Rows are points. Examples show where two turns around zero, p and q, send a point. Where does a point land after both, in the order given? Backwards means that the second turn is done in reverse. Each puzzle has new turns, and all numbers are rounded.
In the rows, zero is written as 128.

Turn p:
[112 225 143] -> [130 221  92]
[142  81 145] -> [141  93 164]
[108 102 122] -> [104 109 141]
[141 122 116] -> [136 114 119]
[138 110 113] -> [130 103 123]
Turn q:
[128 164 134] -> [161 126 113]
[155 158 148] -> [170 118 142]
[146  90  73] -> [ 75  83 129]
[ 84 101 156] -> [107 183 127]
Where do these land?
q, then p: [114  52 151] -> [ 92 195 153]
q, then p backwards: [125 148 140] -> [148 140 134]
q, then p: [123 122  91] -> [ 97 107 127]
p, then q backwards: [130  89 134] -> [166 119 120]
q, then p: [155 151 134] -> [156 109 140]
q, then p: [121 205 118] -> [166  76  84]

Turn p:
[180 120 175 127] -> [189 143 151 150]
[148 143 133 165] -> [157 124  95 134]
[ 55  80 115 131] -> [ 64  72 144 144]
[121 165 130 112] -> [114 165 117 129]
[133  80  59  93] -> [105  96 167  56]
[131 179 156 140] -> [138 168  95 155]
Turn q:
[165 131 132  99] -> [153 127 145  92]
[147 167 103 193] -> [147  64  90 157]
[157  96  89 105] -> [113 101 174  99]
[132 155  96 125] -> [118 100 107 106]
[126 125 157 142] -> [146 144 126 150]
[ 42  94 190 105] -> [ 91 229 126 164]
Where do these land?
p, then q: [ 92  97 130 165] -> [ 99 124 163 167]
q, then p backwards: [181 148 152 104] -> [192 120 114 131]
p, then q: [122  56 112 124] -> [134 177 179 149]
p, then q: [139 199 104  98] -> [115 120  68  75]
q, then p: [166 120 149 171] -> [185 105 125 130]
q, then p: [ 68 147 122 106] -> [ 70 140 101 111]

Turn p:
[ 67 106 137 128 108 143] -> [ 78 131 127 107 172 129]
[169 114 155 137 159  96] -> [187 128 149 153 138 122]
[168 108  91 199 161 163] -> [123 166 124 216 106 160]
[137 161 108  57 144 128] -> [141  71 126  90  88 147]
[ 64 158  84 159 110  97] -> [109 171  62  88 145 155]
[113 140 186 111  55 102] -> [124 140 138  71 148  50]
[128 108  91 130 126 120] -> [123 116  93 148 133 135]
[179 128 173 103 159 176] -> [138 102 206 152  95 124]
Turn q:
[171 132 163  76 135 129] -> [147  74 173 137 135 107]
[177  93 107 169 129 197] -> [162 157 146 178 160 196]
[ 83 127 135 144 147 182] -> [ 82 151 146 137 104 172]
[ 66 104 129 158 104 112] -> [ 85 135  67 120 115 144]
[ 72 169 163  65 125 125] -> [ 88  86 152  92  63 104]
[184 111 129  64 172 116] -> [154  85 187 103 179 111]
[139 155 141 138 144 104] -> [125 140 136 136 130  87]
[117 105 125 167  99  96] -> [125 136  67 139 140 124]
[142 156  59 173  98  91] -> [182 190  78 110 126 108]
Where do these land?
q, then p: [183 150 105  93 152  49] -> [227  83 125 126 139 125]
q, then p: [ 88 178 151  99  75 111] -> [110 113  70 120 145  62]
q, then p backwards: [ 93 167 143 150 161 181] -> [133 156 139 166 133 199]
p, then q backwards: [169  84 110 174  68 167] -> [123 163 199 193 133 105]
q, then p: [115  94 117 157 137 166] -> [ 90 146 150 129 107 161]
p, then q backwards: [ 98 116 153 144 159  95] -> [161  97  91 133 151 133]
q, then p: [104  92  99 141 130 144] -> [ 94 114 138 124 102 160]
q, then p backwards: [173 144 146  66 142 110] -> [155 111 182  74 128 118]

Turn p:
[138  81  57 101  73 174] -> [171 106  47 188 152 139]
[ 93 123 173 155 134  67] -> [113 163 156 100  61 116]
[162 109 141  93  65 167] -> [186 153 112 161 163 171]
[137  90 120  69 169 153] -> [144  71 104  98 138 176]
[117 126 118 131 127  71] -> [141 132 127 108  90  90]
[159 163 126 138 127 132] -> [131 130 156 134 161 108]
[141 157 144 191 159 149] -> [ 74 123 181 154 140 118]
[ 77 176 145 146 171 110] -> [ 62 145 142  80 120 105]
Turn q:
[ 75 141 186  61 105 122] -> [ 83 184  77  92 147 173]
[136 181 101 140 106 130] -> [111 116 127 189 138 134]
[159 102  91 135 218 137] -> [221  82 130 112 133 116]
[125 135 128 193  64 110] -> [ 76 146 184 164 121  94]
[100  99 120  99 159  95] -> [165 163  97 102 135 109]
[113 126 131 162  81 176] -> [ 65  97 149 125 138 109]
[126 133 178 147 135 165] -> [106 110 159  96 148 162]
[168 178 107 126 134 123] -> [146 110 127 183 119 156]
[151  56 110  90 150  94] -> [179 145 101  89  73  98]
Where do these land?
q, then p: [102 131  83 147 136  62] -> [126 129 186 122 128  64]
p, then q: [130 122 137 173 114 128] -> [104 142 162 138 145 128]
q, then p backwards: [ 86 179 108 114 140 119] -> [131 144 103 120  89 180]
q, then p backwards: [152  56 109 175  98 146] -> [136 141 115 164 178  55]
p, then q backwards: [120  63 192 118  87  80] -> [202 108 160  95 144  63]
p, then q: [111  95 143 134 195 174] -> [ 92 104 108  64 154  93]
p, then q: [195 198 144  95 135 145] -> [198 132 134  86 135 193]
q, then p: [151 157 131  91 146 171] -> [124  93  95 169 135 157]
q, then p backwards: [106 150 105 105 101 128] -> [100 130  99 143 112 154]

Turn p:
[192  86 139 193 124 108 147 118] -> [ 92 107  88 140 166  92 105  62]
[104 180  90  90 179 172  90 154] -> [192 122 124 129 142 175 159 201]
[124  97  85 168  71 106 135 152] -> [116 137  83  76  99 139 113  76]
[129 159 180 136 119  73 139  84] -> [ 94 124 168 181 108 127  76 116]
[156 153 104  63 144 173 118 124] -> [185 150 165 123 173 143 157 148]
[141 165 149 121 157 200 126  77] -> [156 108 163 191 153 136 188 128]
[125  95 129 134 122 126  91 117] -> [ 88 122 127 109 142 145 142 127]
[ 97 153 191 118 106 109 122 158] -> [120  89 171 118  82 111  99 154]
[ 84  64  86 130 131  85 184 168] -> [110 191  63  85  88  83 113 141]
Turn q:
[135 140 192 146 100 160 139  82] -> [120 114 183 104 100 124 167 178]
[169 151  79 150 165  96 135 159] -> [106 181  77 143 154 149 143  95]
[126 118 145 132 140 158  83 126] -> [145  84 130 123 142 154 146 134]
[121  86 110 137 191  36 129 164] -> [160 186  80 185 175 154  75 141]
[153 103 108  88 160  86 123 135] -> [164 163 131 159 158 138 110  92]
[115 136 115  86 174 110 154 177] -> [149 167 104  99 142 147  75  96]
[128 145 154 120  64 138 109 117] -> [ 91  92 178 133 106 123 129 129]
[114 156 130  77 134 133 107  77] -> [139 112 176 101 173  95 131 112]
[173  93  68 196  89 191 205 191] -> [109 148  38 138   4 127 170  99]
[ 95 160 158 120  94 148 117 116] -> [ 99  91 162  97 123 117 117 145]
[ 80 121 148 155  98 153 107  63] -> [126  70 149 125 132  80 148 184]
Where do these land?
p, then q: [163 149 127 187 103 158  88 103] -> [191 112 115 130 110  90 173 154]
p, then q backwards: [159  53 144 107 158 151  55 113] -> [125 218 135 161 150 121  75  87]
p, then q: [128 104 124 101 214 136 105 112] -> [122 161  56  94 133 165 100 131]
p, then q backwards: [138  63 167 128 168 131 123 157] -> [ 79 172 103 162 121 128 124  81]
p, then q: [128 180 157 112  94 138 197 105] -> [ 85 140 181 168 118 142 170 172]
p, then q backwards: [153 195  99 131  84 133 204 147] -> [139  51 104  53 143 140 163 143]
p, then q backwards: [105 149 109 154 130 104 185 124] -> [133  82  98 132 116 115 170 156]
q, then p backwards: [116 118 148 128 152  72  44 129] -> [185 167 135 127 181 119  75  98]
q, then p: [104 178 100 112  68 129 158 189] -> [ 83 152 165 109  80 199 151 144]
p, then q: [ 79 140 127 130 117 154 155 125] -> [ 93 141 143 140  83 114 129 125]
q, then p backwards: [135  78 106 118 121 103  95 104] -> [158 167 147 142 158 149 155 107]

Turn p:
[ 74 162 127 134  79 152 137  92 138] -> [ 87 131 139 164 138 130 131  79 182]
[ 83 144 124 166  59 169 115 106 146] -> [ 79 109 152 184 119 142 156 103 182]
[163 123 118  77 134  79  95  84  78] -> [167  82 154  65 172 123  99 103 112]
[114  98 152  60 168 149 132 185 190] -> [109 228 149 100 136 148 130 178  99]
[114 108 152 134 173 160  96 117  98] -> [156 127 147 161 169 103 118 169 126]
[189 128 161 138 153 167 109 184 110] -> [172 137 146 163 109 133 148 157  53]
[115 144  88 144 103  73 160 181 103] -> [ 86  98  61 116 109 159 105 110  97]
[180 153 147 133 126 109 164 134  83] -> [179 113  94 128 120 132 132  86  89]
[ 82 153 113 149 179 118  98 171 188] -> [ 55 160 123 132 108  73 116 175 110]
[126  64 158 114 120 120 136  65 179] -> [150 150 144  80 146 128 178 148 200]
[169 130  66 158 114 111 166  89  95] -> [168  71  99 114  81 138  94 100 158]
Turn q:
[ 93 132 134 139 129 118  54 141 102] -> [146  98 157  86  95 144  80 143 140]
[195  84 157 153  68 200  98 134 145] -> [178  69 155 117 167  79 200 170 128]
[142 203 112  94 122 146 167 148 114] -> [154 189 148 179 150 170 130 130 120]
[ 87  96 157 121 100  93 163 185 153] -> [ 89 164 158 103  96 107 165  97 179]
[123 169 101 140 123 203 143  72 163] -> [186 117  90 139 202 153 133  90 115]
[ 99 106 171 158 103 112 130 168  83] -> [ 92 110 176 121 115 124 124 146 192]
[147 122 146  88 152  92 149  65 178] -> [116 159  84 140 135  63 109  93  83]
[177 107 134 146 142  80 132 107 173] -> [124 133  70 138  99  69 141 142 119]
[125 123 101 128 186 147 151 163  92] -> [ 83 142 119 119 139 189 134 161 115]
[ 92 139  66 114 155  88  93  97  76] -> [111  99 121 140  80 182  63 109  90]
Where do these land?
p, then q: [ 93  93  86 157 135 103  82 113 119] -> [ 97 133 138  58  93 124 156 119 129]
q, then p: [ 80 148  88 135 132  88 123 180 174] -> [116 143 181 132  95 155 127  58 159]
q, then p: [168 117 118  97  98 185 173 154 117] -> [173 165  60 167 127 111 128 125 123]
p, then q: [180 144 120 153 127 171 178 133 181] -> [187 124 146 194 129 107 156 110 161]
q, then p: [122 142 142 156 138  63  53 130  65] -> [ 72  94 182 128 142 173 189 159  96]
q, then p: [135 140 167 118 107 209 138 126 152] -> [183 172 106 101 125  82 115 140  98]
p, then q: [148  88 175 125  95 155 188 132 156] -> [163 161 104 176 183 148 170 124 131]
q, then p: [123 111 125  91 172  57  50 103 104] -> [ 88  57 172 125 192 177 136 116  99]
q, then p: [129 136 152 129 160 176 188 125 108] -> [121 166 108 156 129  76  89 160 124]
p, then q: [102 161 105 120 116  73 107  84 104] -> [ 97 110 111  90 107 100  97  93  83]

Turn p:
[119 107 117 121 103 135 128 146 140 154 138] -> [122 112 132 106 135 144 107 129 106 103 126]
[119 120 127 129 135 131 147 152 136 147 162] -> [138 100 122 113 121 123 102 147 107 132 129]
[138 139 109 144 149 140  99 121 118 124 104] -> [118 138 126 145 155 116 141 136 161 118 143]
[122 132 136 117 135 123 154 114 129 150 102] -> [125 119 160 145 119 152 135 134 126 141 130]
[152 145 134 106 135 109 115 122  99 120 104] -> [136 158 122 133 145 153 152 126 146 153 133]
[119 130  97 133 117 135 141 139 147 103 147] -> [108 112 121 101 122  96 133 119 113 127 136]
[140 109 125 129 119 115 135 107 138 153 139] -> [119 117 136 139 140 140 102 112 115 135 111]
[130 150 139 123 158 100 103 120 111 106 102] -> [154 147 120 153 144 126 170 127 148 144 134]
[119 164 144 108 142 125  91 106 117 107 115] -> [165 156 136 134 133 121 154 108 162 133 144]
[117  85 134 135 106 135 144 153 156 132 142] -> [116  99 118 111 108 133 114 130  99  98 100]
[139 128 140 144 111 134 141 143 156 136 143] -> [123 126 138 112 121 113 110 141 113 123  98]
[129 133 132 139 111 134 140 128 111 141 123] -> [116 146 135 133 120 137 116 139 118 126 135]
[113 136 139 135 134 113 116 113 104 112 126] -> [144 148 116 152 122 123 140 117 128 131 143]
[136 116 120 129 137 164 136 129 129 107 145] -> [110 115 110 113 108 113 115 128 152 127 132]
Turn q:
[109 139  90 116 131 127 126 143 135 113 126] -> [133 110 140 140 155 116 122 126 135 118  99]
[121 128 141 127 115 114 131 103 140 136 141] -> [106 143 116 117 134 136 140 133 127 112 138]
[153 137 128 120 171 141 131 108 117 110 131] -> [143 120 106 122 121  82 126 131 107 142 137]
[117 137 137 117 119 124 140 143 131 141 121] -> [131 141 144 135 131 139 115 139 129 115 130]
[134 127 133 127 157 133 110 124 139 133 138] -> [129 136 105 137 133 121 128 127 107 145 122]
[125 137 134 130 109 153 116 122 145 132 107] -> [130 137 123 126 103 140 123 115 126 108 105]
[105 116 134 141 134 130 143 110 140 139 125] -> [138 133 119 131 132 142 156 133 119 109 136]
[118 114 132 123 110 133 134 143 135 117 135] -> [135 126 134 112 135 147 126 138 141 128 117]
[107 124 125 118 118 116 122 134  31 137 139] -> [100  59 166 133 121 140 106 145 111 137 175]
[126 138 126 150 111 125 137 143 140 127 137] -> [131 133 122 137 133 141 125 125 160 122 129]
[122 129 142 135 122 116 114 131 146 117 101] -> [136 146 133 119 133 140 124  95 123 120 124]
[198 110 113 132 139 123 135 132 135 135 135] -> [123 151 130 129 106  92 147 131 151 179 127]
Where do these land?
q, then p: [127 118 109 127 116 106 116 128 135  94 106] -> [140 116 144 151 116 146 137 105 148 144 116]
q, then p: [138 156 115 136 137 125 152 152 139 144 130] -> [131 136 131 135 146  92 133 144 120 126 103]
p, then q: [106 159 163 162 143 130 116 118 115 120 113] -> [128 150 117 135 130 126 111 105 179 130 154]
p, then q: [115 141 133 119 108 110 138 152 132 128 136] -> [121 118 149 121 114 115 108 145 125 134 142]
q, then p: [107 121 110 116 108 125 155 109 129 153 150] -> [129 109 116 113  94 115 152 153 113 121 128]
p, then q: [151 121 125 132 130 111 109 141 127 114 118] -> [149 127 138 147 135 104 136 127 125 118 124]
q, then p: [151 108 141 137 109 137 147  97 139 123 136] -> [120 119 148  89 118 134 134 117 107 145 133]
p, then q: [140 128 116 113 143 122 128 121 131 126 143] -> [119 138 128 138 127 126 147 136 113 136 122]
p, then q: [124 102 114 152 136 121 120 140 148 123 135] -> [140 109 148 122 148 124 149 111 124 139 132]
q, then p: [138 153 114 109 100 105  98 146 122 130 113] -> [163 138 145 157 123 123 139 108 138  97 127]
q, then p: [127 103 157 135 138 130 134 113 124 131 112] -> [120 143 125 109 116 140 105 127 129 152 140]
p, then q: [149 119 144 119 145 160 137  99 125 121 143] -> [107 153 120 131 123 149 143 110 128 116  95]
p, then q backwards: [ 99 157 141 109 148 160 120 127 130 144 123] -> [132 127 135 137 114 129 176 147 104 120 111]
q, then p: [119 108 111 125 129 150 124 148  96 142 135] -> [117 125 116 133 119 151 111 150 122  97 111]
